Each row of a before or after table is a point. The points were changed in one or more steps. Then noise was added and the rows were shuffled. The steps act on how far a point lies along the listed directions, d1 being the first. Name the steps. A step turns or swaps two directions, mirrors them in a line or flattens them onto one, adds a multiple of one to another, or multiplies one. Angles are multiples of 10 degrees, from the lower direction toward the higher: turns from -170 to 170, lines from 10 to 170 but not 90. Use the fewest steps. Two steps may share a direction if one is a turn and the other turns, adds or multiplies; they go together, in the order done. Otherwise the lowest direction goes first.

Directions:
(1): [-40  42]
(2): [-42 -40]
Before:
[[  8  -3]
 [ -5  -2]
 [ 11  10]
 [  0 -42]
 [ 23   5]
 [ 42 -20]
 [ 29  16]
 [-18   8]
 [-25   8]
 [ 20   6]]
After (10 x 2):
[[ 13  -7]
 [ 29  -3]
 [ 12  10]
 [ 59 -39]
 [ 24  -1]
 [-34  20]
 [-26  18]
 [ -6  -1]
 [ 12 -55]
 [ 33  14]]
Steps: multiply d1 by 1.6

Directions:
(1): [ 10   2  10 -60]
(2): [ 45 -12  38  13]
(3): [-3 58 20  4]
(4): [-41 -16  43   0]
Before, 8 rows:
[[ 24  -4  -5  40]
 [ 32  10  58 -30]
 [ 14  -6  27  33]
 [-13  21  26  56]
 [ 14 -24  -2  13]
 [-11  21  31  30]
 [-11  36 -48  -2]
 [-14 -30  46  -6]]
After, 8 rows:
[[ 17 -14  25  34]
 [ 19   7   1  42]
 [ 25  -8 -11  15]
 [-31  50 -20  -3]
 [-24 -13  31  28]
 [ 25 -14  59 -32]
 [  6 -53  15  -8]
 [-25 -11  29  52]]
Steps: turn d3 and d4 by 50 degrees

Directions:
(1): [ -1  48  24  17 -35   2 -43 -11]
(2): [ 23 -14   2  44   7  60   1  -7]
(3): [-44  -9  -4  41  35 -22 -19 -22]
Before (8 x 8):
[[  3  24  15 -35 -24 -42 -28   2]
 [  1  -1 -13 -11 -14  33  13   3]
 [  7  17  12  55  -7  32 -44 -11]
 [-23  26  34   3  -4 -46 -59  -7]
 [ 16  48  22   5 -41  39 -38 -13]
 [ 24   3   6  -3 -13  43   6   9]
 [ 18  -3  16 -15 -12  -4  18   9]
 [-20 -15 -13  44  29   6  -6 -20]]
After (8 x 8):
[[ 43  29  43 -21 -39  13 -38  16]
 [-33   0   0  25  23  -7 -13 -11]
 [-23  51  17   2 -29 -49 -59  -7]
 [-28  43  14  31 -14   2 -53 -30]
 [ 42  -4  10   7 -12  42 -10   1]
 [  2 -21  13  27  16  13  15  -4]
 [-29  -6 -18   9  12  11   1 -10]
 [-11  25  -4 -35 -20 -45 -10   4]]
Steps: turn d2 and d3 by 130 degrees; add -0.5 times d2 to d1
